Every row gives one point. A path goes straight from each point to the next, and from the last back to the first. The post is the endless flat space through its rows: a point in 2 columns, a line in 3, a plane in 4, and so on, so that a path can go around it. Count how often the path circles the post. Going back the other way cancels.
In the rows, 128 means zero.

Post, one row:
[[143 118]]
Path, 27 rows:
[[ 94 164]
 [168 134]
 [186 147]
 [135 165]
 [184 167]
 [229 131]
 [132 146]
 [168 140]
 [201 101]
 [187 113]
 [157 174]
 [140 147]
 [ 72 119]
 [134  97]
 [205  95]
 [197 142]
 [127 203]
 [ 93 141]
 [167 175]
 [208 109]
 [146  83]
 [182 111]
 [191 158]
 [171 183]
 [180 112]
 [139  80]
 [ 78  98]]
Times around: 0

Post:
[[114 112 120 150 140 201 111 147  86]
 [168 115 166 118 163 174 148 138 132]
 [106 124 132 147 166 160 124 158  95]
 [151 114 160 163 155 175 173 126 136]
 [105 131  88  88 103  83 170 100 124]
 [124 156  77 112 111  75 124  94 138]
 [121 141 150 148 146 189 116 165  47]
 [124 162  65 117  92  99 132 155 117]]
Path (27 x 9):
[[150 135 119  98 173 153  83 141  76]
 [ 76 125  68 122 109 203 149 141  97]
 [108 181 122 189 125 180  84 184  58]
 [109  98 149 155 130 134 170 173 127]
 [152 140 154 148 126 176 162 201  45]
 [155  90  98  42 157 107 147 110 180]
 [136 120 132 128 152 162 207  82 117]
 [211 116  95 146 131 200 132 147 127]
 [142 124 118 179 115 177 112 118 101]
 [171 130 168 151 178 163  70 113 197]
 [142 139 202  87 171 129 169  75 110]
 [148 148 147 138 153 172 194 149  65]
 [173 136  71 249 149 133 123 159 150]
 [150 120 127  93 126  80 163  87 168]
 [155 162 171 195 168 184 124 182 147]
 [127 195  94 101 102 148 115 170  92]
 [111 146  99 187 144 208 111 132  27]
 [ 81  87 115 193 166 145 183 136 115]
 [136 131 119 198 121 138 118 153 151]
 [128 138 157  86  90 134 218 120 113]
 [ 91 119 135 120  86 169 147 134  90]
 [114  80  79 144  90 203 117 100 104]
 [126 125 153 167 181 199  88 125  24]
 [112 109 130 133 118 210 247 142  75]
 [ 29 148  88 143 121 122 175 123 104]
 [166 135 121 121 119 127  94 173 176]
 [129  96 181  94 177 133 127 120  47]]
Times around: 0

Post (17 x 18):
[[129 133 242  65 189 129 176 158 151 169 117 121 143  65  77  60 182 139]
 [131 142 124  77 129  81 165 146 114  92 143 127 116 163 153 111 147 112]
 [114 145 153 113 130 129  98 181 113 165 132  86 158 133 117 120 128 135]
 [119 139  54 110 106  58 168 117 135 108 177  84 114 112 167 151 141 154]
 [134  64 158 116 138  69 189 207 156  84 146 139  98 151 116  88  74 110]
 [ 17 142 143 167 151  52 165 222 163  96  94 133 124 147  70 125  41 124]
 [105 151  82 169 150 114 165 110  91 155 151  99 167 129 167 139 129  69]
 [204 127 128 139 121 107 156 156 106 135 134 108 136 120  77 135 169  93]
 [151 150 155  74 149 221 134 157 201 115  79  28 163 117  93 156 138 120]
 [176 129  58 151 116 100 151 138 144  91 136 151 132  74 151 167 104 106]
 [171 120 113  81 189 159  87 140 191  93 104  52 144 168 118 131 156 126]
 [148 155  66 127 125 125 163 108 186 122  90 102  93 129 163 133 128 146]
 [100 172 121 146 134  85 197 155 122 141 112 115 165 196  74 145  41 149]
 [165  93 160  27 206 146 156 193  86 101 137 121 117 143 140 126 147 215]
 [140 149 141 141 115 112 161 150 121  97 135  98 152 126 101  67 128 128]
 [116 122  74 115 113  98 157  73 119 121 112 123  91  63 129 126 112 117]
 [149 106 152 108 175 249 142 114 169 111 151 118 110 117 145 161 148 110]]
Path (24 x 18):
[[ 55 194 157  93 103 174 154 120  45 119 102  63 157 196 130  12  43 111]
 [159 103  97 119 180  35 102  98  28 159 162 175 140  86 134 118  82  44]
 [164 154  82  88 161 187 152 133 179 112 103  77 154 147 181 104 117  11]
 [183  51  64 117 152  80 176 190 138 137 161 141 128  72 161 201 177  87]
 [ 95  88 177 105 141 123 186 171  80 125 180 125 205  44 167 125 178 101]
 [128 110  72 164 161 127 146 172 127  68 107  80 138 112  97 105 131  68]
 [ 91 156 198 116 143 188 235  87 155 184 100  92 140 107  95  95  81  70]
 [164 221 125  74 192 217  65  98 134  84  86  30 183 176 192 161 226 123]
 [ 94 113 156 202  79 141 154 146 140  97 139 126 113  55  79 127 167 146]
 [136  55 127  59 150  30 173 205 123 163 116 219  58 116 149  87  98 166]
 [112 177  40 136 147  71 135  77 131 166 126  85 139 120 114 180 148  68]
 [ 94 144 110 136 161 171 158 111 158  94 117  93  92  90 137 105  95 155]
 [103 151 167 113 137  69 101 138 118 169  94 100 161 221 102 159 104 130]
 [126 210 128 147 129 140 129 157 231 108  95 168 187 177 137  89 142 164]
 [ 87 144 119  72 177  64 212 147 137 144  57 176 139  64  81 105  89 109]
 [116 159  97 112  84  98 156 114 179  49 208 117 104 110 133 111  60  85]
 [180 121 132 158 143  73 107 138 107 134 167  34 174 114 130 119 137 122]
 [ 61 166 171  93 159 131 171 157 140  91  69 128 152 107 134  99 145 152]
 [144 112 192  47 188 169  85 188 215 105  95  80 155 222  98  51 155 163]
 [115 155  61 137 127  93 132 184 198 103 128  72  58 117 181  82 173  69]
 [133 140 124  98 124  12 166 159  62 114 122  86 120 164 144  86 125  68]
 [183 124  97 122 115  50 151 145 129  81 107 139 117 157 126 168  96  93]
 [ 59 124 116 186 107  85 133 116 179 177 163 183 117 122 127 169  80 119]
 [153 141 152  58 110 176 181 117 199 154 144  28 116 189  48  45 188 171]]
Times around: 4

Post (17 x 18):
[[ 95 104 135 165  99 180 108 129 103 171 146 101 182  92 166  91 166 132]
 [150 112  73 138 150 104 113 103 128 151 100 110 115 139 166 107  94 141]
 [155 122  55 136 128 157 106 127 105 148 125 145 129 128 161 152 124 185]
 [105 141 136 127 160  75 129 144 130 109 147  81  93 131 139 182 138 133]
 [112 171 149 156 178 106 152 171 107  73 136  69 113 118  98 132 136 123]
 [167  78  72  98 175  91 117 106 102 155 179 160 106 177 148 129 108 143]
 [187 138  98 120 138 128 113 130 145 173 126 124 152 138 163 164 116 127]
 [100 127 120 134  87 181 119 113 143 128 145 131 168 121 118 127 144 110]
 [154 117  76 119 116 127 108 165 101 146 119 122  90 158 153 133 138 126]
 [108 122 140 127  53 159 160 131 135 141 138 104 150 122 130  79 161 170]
 [130 145  93 153 138  75 152 145 133 104 159  21 139 125 108 138 130 102]
 [106 162 138 183 128 117 176 150 129  80 161  68 111 122 154 132 133 121]
 [149 152  82 109 132  94  92 148 136 131 158 142 121 145 147 132  82 154]
 [115 129 160 130  88 144 137 112 100 125 145  52 138 143 135 123 109 137]
 [111 143 147 181 100  74 178 163  88  88 122  71 115  88 127 142 127 119]
 [ 99 145 124 126 141 109 184 187 137  77 144  54 132 104 125 149  98 112]
 [153 134  81  70 147  93 114 107 119  95 142 113 163 150 179 120 112 132]]
Path (28 x 18):
[[121 156 104  87 229 128 123 172 113 114 169 159  94 173 141 206 119 131]
 [133 120  71 105 136  99 118 161 113  99 152  94 133 183 147 134  93 152]
 [152 109 126  85 152 104 137 114 188 100 122  91 102 197 150 122 124  96]
 [106 100 165 181  87 145 157 152  81 142 135 124  95  57 141 172 179 161]
 [112 161 145 141  82 144 158 135  90 125 118 114  92  87 110 182 195 171]
 [178 245 109 165 132 158 121 182 173 112 118  87 149 139 141 182 150  76]
 [132 115  44 151 122 141 112 150 139 140 155 108 144 143 168 187 156 129]
 [107  87  86 136 170 163  92 105 113  90 159 153 157 133 140 107 146 131]
 [137 150 116 171  75 153 145 163 137  95 109  57 146  95 178  56  41 129]
 [166  90  65 170 110 120  93 163  95 193 134  75 136 141 133 124 150 106]
 [ 97 186 171 143 107 134 202 174 129  82 158 140 150 127 169 151 118 153]
 [ 97  98 111 193 133 160 111  72 104 219 146 131 116 117 171 146 153 120]
 [129  97  86 137  83  73 151 143 118 133 128 156   7 133 124 130  92 129]
 [120 144 126  97 125 101 132 175 162  77 136  66 103 120 165 151 125 144]
 [122  67 116 109  96 105 138 132  74  91 203 102 180 153 110 172 145 113]
 [ 82 148 112 109 118 144 175 202 138  76 186 115 179 102 110 165 153 107]
 [113  48  95  42 111  89 177  83  38 113 175 116 175 155 172  38 101 109]
 [ 88 176  64  94  96 132 130 138 153  52 140  65 170 100 112  61 138 199]
 [164 123 139  99 151 128 132 112 133  83 184 138 120 164 121 168 129 106]
 [111 120  67 171 106  99  78 144 144 134 170 101  83 168 170 152 157 104]
 [115 107  61 139 125 178 162 144 112 120 174 147 166 168 125 102 110 141]
 [112 155 172 111  56 166 167 129 125 131  91 120 156  97 135 133 124 165]
 [143 148 160 126 100 153 123 126  81 127  85  80 119 117 167 150 135 135]
 [124 105 103 155 110 110 187 145 115 105 166  73 144  91 127 161 103 143]
 [110  85  45 173 141 125 137 191  92 120 173 121  87 137 133 118 113 157]
 [130 162 153 117 101 128 115 163 141 148 123 105 103 171  94 147 151 142]
 [102 126  95 123 171  92 108  51 148 149 119 107 168  93 177 101 141 118]
 [136 187 158  94 142 129 175 200 136 110 169  68 120 110 143 163 148 138]]
Times around: 2

Post (17 x 18):
[[169 119 120 152 109 130 181 150 112  98  42 138 138 177  46  75 144  59]
 [121 145 147 153 140 143 146  71 137 124 146 137 164 154 117 159 118 128]
 [177 135 146 137  93 150 148 100 157  87 119 120  65 151 132 115 136 152]
 [147 129 114 133 136 147 121 126 113  96 100  78  84 146 155  92 162 113]
 [116 103 159 133 127 129 132 121 178  84 116 106  90 172 181  40 147 180]
 [150 113 108 132 124  86 136  92 131  96 159 143 152 130  90 145 132  73]
 [134 105 158 135 117 152 119 110  94 145 148 184 172 110  75 178 136 125]
 [104 156  69 118 115 137  96  94 125 124  98 115 130 140 100 132 105 139]
 [139 143 120 164 164 159 135 121 160 135 139 106 110 142 128  74 156 169]
 [153 107 154  77 172 104 119  81 108 115 147 165 200 111 109 187 123 128]
 [116 172 141 125 116 136 149 155 196  88 136  56  86 153 170  52 154 156]
 [163 119 125 100 145  99 142 133  72 136 115 243 178 120 116 168 117  69]
 [184 151 150 166 143  54  97 140  99  93  25 208 102 179  83 164 125  78]
 [157 114 167 133 133 160 160 150 206 125  94 100  72 129 169  86 162 116]
 [124 123 149 111 147  92 164  85  98 112 137 191 162  66 103 147 119 112]
 [123 113 128 132 167 144 139 106 108 109 154 160 163 103  88 136  62 117]
 [145 123 129 149 106 147 121 115 158  96 116 111 143  91 180  66 148 164]]
Path (29 x 18):
[[172  46 170 148  91 192 146 159 166 156 225 112 191 120 149  87 165 148]
 [122 166 136 140 164 178 169 145 137 122 124  93 153 151 104 135 115 113]
 [173 106 214 143 119 117 170 118 137  55 150 151 120 164 147  98 180 152]
 [149 142 170 149 136 122 208  92 189  72 120 123 138 141 116  67 153  59]
 [136 109  85 107 140 116 171  95 120 152 135 158 200 128 114  93 133  43]
 [201 103 204  77 116 134 185 131 158 116 101 149  85 143 133 189 130  62]
 [128 126 142 178 133 156 170 121 126 119 106 123 241 145 102  75 153 159]
 [114 202  48 151  99 166 105 109 101  91 132  81  21 155 111 123 114 148]
 [135 174 111 125 164 131  93 101 100  85  66 182 133 124 122 155  80  95]
 [171 122  93 152 186 129  97  57  77 100 168 134  73  93  95 121 103 128]
 [187 126 214 160 103  90 217  91 136 125  85 218 193 125 128 106 145 117]
 [ 98  54 159 115 121 191 207 130 121 134 107  99 135 168  77  78 148 118]
 [101 113 143 125 179  98  86  57 190  83 174  58 183 157 147 194 141 142]
 [114 119 130 202 124 206 108  74 164 123 127 146 127 132  71 178 113 124]
 [151 183 168 127 204  98  96 189 106 106 107 119  94 124 125  90 213  88]
 [160 105 199 162 171 148 139  90 140 154 127 146 160 142 118 106 155 129]
 [157 143  89 129 116  90 148 112 141 144 110 167 185 156 137 119 137  99]
 [118 147 179 142 146 127 155 157 150 128 105 148 142 113 144 128 133 146]
 [108 133 156 181 135 170 219 128 155 123 168 139 113 141  98 148  94  98]
 [108 169 187 130 173 142 183 185 171 129  69 200 164 134 105  79  99 151]
 [126 199 107 187  93 198 101 137 115 161  66 171 127  98 151 128 153 131]
 [143 113 157 132 135 117 121 108 127 135  70 242 134 123 160  95 113 105]
 [142 138  84 132 116  96 144 105 150 104 143  77 118 114 138  43 129 137]
 [131 166  96 180  88 125 173 114 156 121 147 128  76 214  54 160  85  81]
 [ 93 196 111 151 149 112 160  84 164 110 153 121 168 121 109 149 117 185]
 [ 72 108  77 119 116 158 121  95 138 122  88 128 137 196 129 130 119 120]
 [169 148 130 135 144 184  37  97 106 130  23 131  81  91 102 184 145 205]
 [164 109 249  80 133  65 159 107 124  59 100 224 173 109 144 162  98 106]
 [181  92 146 120 209 160  80 108 101 183  89 140  94 180  77 174 124 133]]
Times around: 5

Post:
[[127 116  78 173 105 187 156 116 122 134 157  92 151  91 179 104  86 147]
 [117 111 120 137 166 112 125 134 143 147 176  95 142 107 135 151 155 156]
 [130 165 110 123 120 165 125 130 105 154  81 191  65 100 145 122 110 154]
 [150 128 159  47 104 165 132 128 115 177  28 146  77 104 156 109 120 127]
 [149 141 129 156 215  81 163 156 175 152 166  77 190 161 113 134 139 169]
 [146 110  96 142 132 138 167 125 157 111 156 173 113  74 147 137  67 115]
 [144 177 131  88 105 150  95 118 100  84  89 167  50 112 137 110  96 126]
 [160 149 111 175 168  97 126 110 181 136 210 135 193 155 156 151 129 179]
 [ 95 151 111 161  90 164 123  86 146 156 131 131 138 104 125 122  73 106]
 [139 139 143 107  58 130 142 122  96 139  67 157 106 111 113 121 120 162]
 [142 118 151 154 171 156 142 169 143 139 156 130 183 143 114 182 146 164]
 [157 168  93  40  77 143 107  93  79 146  44 174  89 115 116 145 117  92]
 [132 131 131 184 152 136 134 138 125 144 177 128 163 138 133 116 193 104]
 [153 121 107 109  95 137  69 147 113 117  36 164  89 124 123 114  97 137]
 [ 98 120 122 157 157 130 155  81 104 113 144 134 168  74 181 128  78 121]
 [131  91 119 129  96 168 162  86  94 122 100 166  74 143 147 136 104 126]
 [166 168 142 135  97 113 105 114  75 152  98 152  68 135 143 148 122 101]]
Path (28 x 18):
[[157 108 137 145 127  70 127  72 150 110 143 196 190 117  67 148  79 124]
 [179 123  81 132 128 157 102 122 168 118 119 126 178 119 138 119 122 150]
 [202 150  58 117  87 120 105 110 164 115 155  82 190 143 177  87 124  96]
 [ 99 197 209 112 141 115 139  76  92 117 123  83 110 129 172 123 141 127]
 [130 155 111 214  76 108  89 119 115 108  50 124 164 142 107  74 120 179]
 [154 192  57 142 144 134  72 143 120 127 131 149  77 112 164 198 110 103]
 [180 194 166 128  78  77 116  87 111 111 167 220  28 202 173 143 164  99]
 [163 141 103  66  66  81 163  69 149 173 114 171  96 152  76 156  59  76]
 [149  89 126 138  69 120 121  56  34 155  87 165  41 143 148 155 114 104]
 [118 121 188 178 125 161 201 111  90 143 121 130 101  89 152 120 114  91]
 [101 169 153 149 129  66 173  44 102 148 100  93 146 132 138  71 134 123]
 [ 64 123 208 193 119 171 111 126 132 132  91 136 191  74 128 119  76 198]
 [140  55 161 131 145 141 161  73 110 174 124 174  95  55 186 134  89 155]
 [164 111 106 102  95 151 113 105 143  85 144 214   7 129 134  96  85  55]
 [125  98  97 104 148 165 147 156  91 113 145 183  96  43 170 160 135 127]
 [136 184 142 170  95 112  55 178 170  70  83 114 122 146 132  72  72 168]
 [104 183 182 177 137 135 118  34 149 170 173 169 101 144 186 120 139 109]
 [113 124 136 136 114 124 131 123  84  91  91 189 132  52 155 204  41 185]
 [ 93 148  67  31  94 100 148  62 153 137 101  64  89  72 161  52  84 103]
 [125 188  74 163 125 111 105 171 156 104 121  75 193 132  88  90  39 133]
 [148 161  49 115 119 193 149  88 116 139 115 148 132 182 146 177 107 130]
 [155 150 143 141 143 119 121 143 120  64 164 215  56  94 108 217  96 122]
 [141 125 165 125 236 152 156 110 197 144 124  98 102 169 137 137  53 118]
 [137 178  99 171 124 167 106 113  90 215 140 119 101 147 145 123 125 116]
 [119 116 153  37  88 115 131 179  99 142  67  66  96  86 149  65 145 138]
 [ 97  95  84 136 143 131 191  87  21 141 143  97 109  97 150  80 134 109]
 [167 101 155 124 163 199 161 151  76 140  95 106  52  86 163  92 123 132]
 [124 125 114 167 101  92  97  86  77 147 148 144 110  71 135 166  97 160]]
Times around: 0
